Rows are points. The last column is the point's height on a tilted bowl or saddle (a function of degree 2), plus a little noise. Count its main directions that bend up, bend down and stay straight.
In the rows, zero is written as 128.

Points (10 x 3):
[[172  98  74]
 [113 148 128]
 [149 123 101]
 [171 129 103]
 [111 213  64]
 [165 119  97]
 [114 138 129]
 [105 147 137]
 [180 188  84]
 [107 106 114]]
Directions: 1 up, 1 down, 0 straight

Points (15 x 4):
[[175 144 124 141]
 [ 98 168 108 145]
 [ 94 171 120 144]
 [121 131  84 154]
 [ 77 187 106 168]
 [ 76 188 157 172]
 [155 121 118 134]
 [ 91 136 149 161]
 [172 147 100 146]
 [127  76 100  99]
 [128  62 152  79]
 [131  86 139 106]
 [ 68 102 128 161]
 [141 148 106 129]
 [ 98 113  54 207]]
Directions: 2 up, 1 down, 0 straight

Points (25 x 5):
[[186 110 163 120 109]
 [115 119 104 168 104]
 [ 77 166 132 151  94]
 [ 99 129 210 129 109]
 [135 129 172  95 129]
 [169 126 158 189  80]
 [110 191  97 151  72]
 [130 120 107 116 122]
 [106 122 165 141 123]
 [ 94 158 150  83 118]
 [ 97 136 115 134 118]
 [132 133  17 113  51]
 [154 117 137 160 108]
 [157 114  97  95 111]
 [134 159 154 119 113]
 [105 196 159 127  81]
 [101 115 110  76 127]
 [187 130  61 132  65]
 [107  85 148 135 130]
 [112 122 149 152 120]
 [112 124 114 134 121]
 [106  98 103 121 124]
 [116 158 145 122 115]
 [208  68  74  95  52]
 [ 80  33 122 165  89]]
Directions: 0 up, 4 down, 0 straight

Points (48 x 7):
[[ 99  75 104 124  96 105 119]
 [132 136 212  95 159 140 183]
 [142  73 104 146 133 118 104]
 [146 166 107 135 136 142 142]
 [133 131 144 116 157 125 125]
 [121 169 111 137  68 124 158]
 [120  94 139 198 153 113 123]
 [ 97  66 105 172 153  66 146]
 [ 82  60 154  93  91  63 186]
 [108 157  69 137  80 135 142]
 [135  89  40 125  95  98 131]
 [119  97 129 176 129 127 111]
 [120 148 112 144 128 154 121]
 [126 166 128 114 158  60 170]
 [139 110 121 165  94 165 129]
 [160  59  73  98 156 123  66]
 [134  74 202 112  98 185 171]
 [119 141 164 169  90 129 138]
 [127 102 175  83 119 168 143]
 [129 125 178 130 124 157 142]
 [151 103 170 137 167 113 133]
 [151 180 150 142  88  65 198]
 [139 138 170 190  93  26 198]
 [112  97  99 118  68 107 131]
 [152 139 138 105 140 101 140]
 [114 149 112  56  42 126 206]
 [210 164 117 111 106 134 164]
 [110 164 131 138 142 139 126]
 [138 109 175 144 128  99 148]
 [ 67  67 119  64 108 144 137]
 [100 154  70 155 101 130 122]
 [ 86  94  84 144 154 149  98]
 [122 140  85 115 101 109 132]
 [128 125 127 180 115 116 121]
 [155 153  87 107  82 118 160]
 [116  77 118 127 124 135 103]
 [162  85  97  94 106 159  83]
 [111  66 219 145  69 105 217]
 [ 88  54 130 140 102 116 124]
 [154 127 181 158 177 101 155]
 [157 143 149 184  98 122 162]
 [223 140 142 129 115 151 140]
 [146 106 153 123 157  84 139]
 [126 132 201 120 208 146 167]
 [131 144  99 166 111 119 127]
 [162 118 117 150  93 179 137]
 [144 121 158 103  70 111 171]
 [ 65 136 152 155 119 115  80]]
Directions: 5 up, 1 down, 0 straight

Points (66 x 9):
[[ 99 124 186  82  76 107 146 138 117]
 [134 140  98  85 126  56 153 155 176]
 [136 140 126 145 140  87  93  87 174]
 [124 139  38 160 125 211  81 137 204]
 [140 134 150 115 142 130 168  81 142]
 [157 186 194 164 151  95 141 104 169]
 [137 139  95 164  98 208 144 143 173]
 [114 153 176 113 132 165 154 129 119]
 [141 141 139 131 125 151 111 203 119]
 [ 62 131 101 112 129 160 103 116 159]
 [102 148 171  93 119 114  81  80 131]
 [139 131  79 168 164 109 111 135 182]
 [ 52 207 138  94  61 149  76 115 176]
 [177 145 163 121  95 234 146 135 141]
 [ 70 178 118  94 111  80 109  99 142]
 [161 178  81 153 104 163 115 187 151]
 [128 192 137 133 116 124 109  63 157]
 [ 64 135 171 155  97 208 102 171 172]
 [204 146  93  93  91 128 159 200 160]
 [ 90  95 171 134 164 139  80 111 135]
 [160 176 131 147 111 160 181 183 170]
 [ 65 194 169 109  78 146  67 134 144]
 [ 79 123 113 153 146 121  79 121 149]
 [176 112 110 123 134 108  76 122 186]
 [114 164  90 130 158  93  95 156 151]
 [122 133  87  96  69 102 128 197 166]
 [161  82 143 125 117 108 113  69 186]
 [114 157 171 114  90 109 156 113 134]
 [ 98 137 109 144 107 130  97 136 154]
 [102  99 156  90 109  79 135 168 118]
 [118 142 237  66 129 154 177 128 102]
 [126 178 149 128 114 129 194 136 154]
 [137  45 211 137 147 203 153 165 174]
 [107 111 158 162 125 145  98 125 141]
 [147 168 163 205 161 147  52 107 186]
 [128  92 103 118 178 130 119 148 167]
 [113 170 127  88 134  87 122 149 124]
 [110 136 145 120  93 102 124 140 135]
 [138  97 162 139 158  87  75 172 132]
 [118 149 201 129 129 113 180 186 141]
 [ 81 148 110 143 120  93 167 105 152]
 [106 115 138 197 118  88 164 152 174]
 [105 147  62 145 181 151  88 143 179]
 [133 104 158 104 117 152 116  54 148]
 [ 68 123 137 137 120 101 104 117 133]
 [109  97  82 164 142 130 124  82 180]
 [ 93  99 141 108 143 197 134 105 138]
 [117 135 122  76 160 184 164 115 139]
 [132 137 136  99  50 150  73  74 198]
 [137 138 117 115  60 181 100 151 149]
 [103 125 185  84 156  94 118  98 102]
 [123 180 119  98 169 115 108 128 131]
 [105  84  93 101 163 116 182 121 179]
 [113 141 100 130 117 132 176 142 171]
 [111  86 180 153 116 172 129 167 146]
 [148 142 183 149 134 156 121 132 140]
 [170  72 101  90 136 126 140 165 171]
 [127 119 141 116 104  99  82 172 122]
 [ 87 162 177 113 184 139 154 114  94]
 [ 68 183 117 165 146  79 123 102 124]
 [114 150 157 129  81 104 124 132 140]
 [153 171 181 121 143  95 140 129 134]
 [ 96 126 144 118 159 116 124 130 120]
 [109  74 120 152  75 100 111  97 188]
 [211  84  99 125 109 162 144 173 166]
 [127 140 126 154 129 109  46 112 175]]
Directions: 4 up, 1 down, 3 straight

Points (73 x 9):
[[132 163 143 140 108 152 152 154 123]
 [149 153 135 108 137 101 105 141 132]
 [ 55 117 127  62 141  80 178 171  82]
 [167 177 206 177 185  95 166 144  84]
 [148 126 117 209 156  84 128 181  85]
 [ 79 104  94 107 160 140 147 165  88]
 [ 62 123  72  80 115 103 156 118 101]
 [159 123 123 121 167 104 169  76 125]
 [ 92 128 152 141 149 161 118 137 113]
 [155 104 128 113 113  97 114 146 127]
 [125 117 113 161 129  97 177  97 118]
 [147 123  79  70 177 157 187 159  99]
 [138  99 165  99 128 141 166  78 120]
 [136 156 133 144 126 154  89  73 126]
 [174 118 114 104 115 136  97  84 117]
 [143 164 194 142 149 140 142 158 114]
 [123 114  81 143 114 139 158 142 104]
 [144 145 132 121 108  94 113 152 129]
 [104 105 110 150  69 153  71  95  78]
 [ 77 128  82 204  39  95 144  60  59]
 [125  99 102  95  73 133 148 129 109]
 [ 80 148 120 140 171 112 154 155 102]
 [146 103 113 177 181 149 137 163 108]
 [205 108 136  79 163  91 141 122 121]
 [193  86  99 157 127 191  91  91  69]
 [162 175  97 138 158 179 165  68 108]
 [182 140 107 136 152 128 134 165 130]
 [110 186 110  97 115 132 116 146 118]
 [122  84 127 105 103 162  98 203  65]
 [140 133 146 135 101 118 100 169 115]
 [100 158 140 116 134 174 109 151 107]
 [178 105 144 135 130 154 144 109 119]
 [144 136 161  86  86 142 174 238  45]
 [ 85 122 139 131 127 129  75 196  75]
 [ 90  91 165 184 159 168 161 147  82]
 [121 152  83 127 158  60 136 106 109]
 [114 103 159 143 124 111  67 180  89]
 [146 173  88  79 128 172 115 192  85]
 [113 120 117  82 118 147 136 110 121]
 [ 94 145 173 164 165 169 157  71 119]
 [173 122 167 153 125 128 103 174 111]
 [158 120  82  88 138 137 100  80 108]
 [133 122 155 127 122 140 166 135 124]
 [136 104  75 100 106 124 128 117 116]
 [156 148 119 104 247  78  83 169  56]
 [111 161 144 120  80 182  88  92 102]
 [146 107 192  98 134  68 139  89 118]
 [143 117 147 137 108 141 145 164 114]
 [ 82 105 101 119 153 197 132 158  68]
 [103 113 172  90 168  75 164 126 115]
 [119 130 108  84 156 144 106 170 102]
 [ 84 146 128 113 142 109  82  81 128]
 [151 130 125 126 145  92 204 110 123]
 [118 129 130 123  93 126 132 143 122]
 [126  90 140  91 242 115 116 127  82]
 [145 142 133 176 127 154 177 102 121]
 [132 110 184  90  46 199 166  59  43]
 [115 135 148 102 116 166  25 111  72]
 [123 178 133 124 125  47 205 172  74]
 [157 149 130 118 134  97 142 109 140]
 [116 119 150 111 151  94  98  54 127]
 [105 124 146 149  91 131  97  69 121]
 [109 103 117 129 109 134 131 201  84]
 [129 117  81 121 190  51  98 147  84]
 [119 127 152 159  84 190 189  35  80]
 [118  54 130 137 102 160 134 157  76]
 [108 171 114 194  96 136 110 119 120]
 [238 131 163 162 141  83  73  96  78]
 [ 93 102 125 123 133 112  81 119 113]
 [126 150 136  86  89 167 135 143 105]
 [148 165 139 120 164 194 155 103 118]
 [153 120 125 145 167 154  64 120 109]
 [ 75  87 114 115  96 137  93  98  93]]
Directions: 0 up, 6 down, 2 straight

Points (72 x 9):
[[171 124 195 126 184 101 102 116 115]
 [136 202  96 106 146 129 111 107 156]
 [140 104 139 105 110  92 166 120 118]
 [ 86 130 148 126 109 124 145 148 138]
 [ 92 105 115 137 128  99 149 115 136]
 [ 99 164 110 117 163 136 123 223 118]
 [167 127 119 166  91  76 171  90 185]
 [100  69 140 124 202 127 103 140  72]
 [161 124 153 172  79 164  60 117 130]
 [156 137  92  73 168  98 167 161  77]
 [124 127  95 160 103 132 166 208 113]
 [122 111 136 106 128 120 118  60 130]
 [191 114 135 137  76 165 163 110 127]
 [ 98 159 126 126 132 112  73 148 154]
 [126 113  91 111 102 121 138  54 191]
 [ 71 173  80 142 133  71 102 158 140]
 [ 90  67 110 139 203  65 142 179  26]
 [202 147 133 155  94 189  88 131 133]
 [109 150 168 190  84 124 109 122 160]
 [112 145  96  99 108 163  97 149 130]
 [128 136 142 139 166 102 105  58 142]
 [139 100 119  99 112 135 113 188 112]
 [125 124 182  12 129 157 115 124  44]
 [160 154 144  48 210 154 152 125  38]
 [107 108 132 163  92 113 103 157 135]
 [165 165 113 104 122 210 133 175 124]
 [ 88 106 109 149 156 168  69 147 111]
 [149  88  73 145  95 163  98 116 121]
 [107 138 173 165  99 158 135 144 152]
 [131 203  82 145 148 128 174 140 151]
 [105 124 160 107 190 116 132 122  98]
 [132 120 178 123 190 131 161 136 106]
 [ 95  81  91 136  92 107 144 154 114]
 [105 141 130 126 181  78 218  97 108]
 [131 122 228 106 143 149 117 173 160]
 [157 214 105 138 112  94 182 109 199]
 [132 110  77 169 148 111 119  87 159]
 [ 92 111 119 136 139 153 157  67 131]
 [150 118  85 103 122 121 184 179 102]
 [ 60 138  62 134 146 111 168 120 139]
 [101 113 114  68 132 169 136 136 100]
 [147 130 111 160  89 136 143 155 148]
 [ 69 136 141  91 165  98 141  93 109]
 [176 148 138  95 167 131 105 138 116]
 [ 70 122 101 121 129 118 168 160 115]
 [139 138  83  51 144 131  71 124  79]
 [ 84 119 138  97 154 115 152 141 104]
 [ 93 118 164  93 133 101  96 106 115]
 [123 154  19 142 119 122 111 112 173]
 [156 143 111 163 165  75 131 140 145]
 [145 147 180 107  66 113 136 127 122]
 [133 106 115 144  73 152 142 130 142]
 [117 137 148  97 181 126 154 151 103]
 [110  91 135 106 176 164 120  61  65]
 [140 124 157 202  66 148 192 140 126]
 [164  90 169 138  95 160 180 100 103]
 [165  84 173 146  83 119 130 168 109]
 [ 50  94  96 116 127 105 130 118 118]
 [142  73  61 139  76 156 114 150 104]
 [133  74 194 146 137  55 114 148  77]
 [136 132 108 120 108 184 133 116 137]
 [161 110 156 153 110  96 150  86 138]
 [149 143 196 134 177 103 136 101 116]
 [134 124 114 165 117 139 170 107 160]
 [159 148  81 121 101  49 178 139 154]
 [ 89 142  80 129 125  90 170  88 198]
 [119 156 163 138 146  53 188  67 150]
 [121  79  37 106 160 204 134 126  61]
 [ 97 141 157 185  68 144 134 112 150]
 [100 121 163 119  69 145 173 177 123]
 [ 77 182 155 136 140 123 108  97 158]
 [155  86 141 143 105 134  99 118 119]]
Directions: 1 up, 5 down, 2 straight

Points (77 x 9):
[[111 112 125 148 115 156  76 163 101]
 [106 113 155  93 107  92 189 136  86]
 [123 130 100 117 160 142  71 155  96]
 [107  89 165  79 154 169 116 167  81]
 [105 169 124 213 143 117 142 189 113]
 [120 116 114 123 195 101 115 153 103]
 [118 107  96 104 129  95  66  88 162]
 [149 148 102 122 124 138 119 118 146]
 [110 127 169 164 160 114 120 122 121]
 [142 150 110 129 108 130  81 171 101]
 [138 117 149 153 118 148 108 113 130]
 [126 154 143 169 107 130 110 107 138]
 [ 74 136  59 190 129 216 110  80  90]
 [ 75 203  88 107 136 125  89 121 148]
 [109 100 123  84  97 147 147 121 118]
 [110 136  87  94 190 112 134 109 147]
 [ 76 135 203 127 137 168 121 125  95]
 [116 186 130 166 123 121 122 193 103]
 [144 138  88  85  96  46 101 173  87]
 [134 105 123 131 135 100 142 121 138]
 [165 169 218 109 185 116 144 160  68]
 [135  82 109  85 104 126 137 203  77]
 [113 152  68 179 157 165 129 160 112]
 [109 143  96 117 124  83 170 116 149]
 [142 103 175 181 126 133 193  86  88]
 [129 150 175 125  77 107 145 128 104]
 [103 138  46  69 146 180 149 169  40]
 [113  90 129 128  86 183 123 105 112]
 [126 106 155 147 164 138  37 134  80]
 [129 117 156  57 130 135 124 161  88]
 [146 150 100 137 158 124 121 100 164]
 [104  95 145 136  81 141 162 154 109]
 [176  48 215 145 123 152 106 110 102]
 [153 116  74 137 144 165  77 154  86]
 [132 139 116 107 167 106 182 113 131]
 [116  82  12 115  92 144 116 144  88]
 [151  82 105  54 111  73 186 136  85]
 [116 148 136 128 126  93  98 153 115]
 [140 116 119 215 187 128 132  76 122]
 [112 128 102 146  87 221 137 116  80]
 [159 150 158 199  94 137 108  97 110]
 [142  89 129 177 154 132 167 119 114]
 [143 137 128  76 121 100 155 149 107]
 [ 78 155 132 125  98 130  87 117 129]
 [ 99 105 123 100 142 102  89 102 142]
 [199 132 129 117 130 161 132 138 101]
 [153 120  89 102  37 154 156 130  95]
 [112  35  72 104 134 163 126 156  55]
 [118 134 127 127 152 169 140 123 122]
 [137 107 140  84 155 104 130 104 132]
 [162  98 122 160 127  97 111 144 123]
 [110  81  75 148  97 122  22 115  92]
 [137 186 147 127 144 143 155 153 115]
 [ 69 128 144 111 105 133  67 110 118]
 [185 143  96 148 157  70  87 110 145]
 [117 154 183 108 194 149 128 112 101]
 [ 99 124 164 122 172  94 107  83 127]
 [117  68 125 103 176 120 114 127 105]
 [105 108 156 182 111 102  89 167  95]
 [101  62  80 111 145 122 118 151  88]
 [102  99 165  91 124 132 142  94 118]
 [100 197 108 148 122 142  73 131 125]
 [122  95 130 109 111 114  75 178  93]
 [156 163 184  88 150 225 179 224  16]
 [177 113 143  85 108  86 175  97 107]
 [162 161 125 115 113 172 172 117 103]
 [ 69 133 149  91 158 107 117 139  96]
 [126  77 150 113  59  86 142  65 114]
 [175 123  80 113 186 143  72 109 112]
 [ 84 136 125 128 102  76 115 135 121]
 [126 133 162  86  63 159 130 119  99]
 [117 160 101 100  80 118 112 108 151]
 [ 64  93 103 178 138 150 146 107 101]
 [226  98 108 220 142 159  93 105  58]
 [164 138 153 154  64 138 104 148 106]
 [127  74 134 130 103 109 105 105 134]
 [167  93 150  71 196  91 205 125  56]]
Directions: 1 up, 6 down, 1 straight
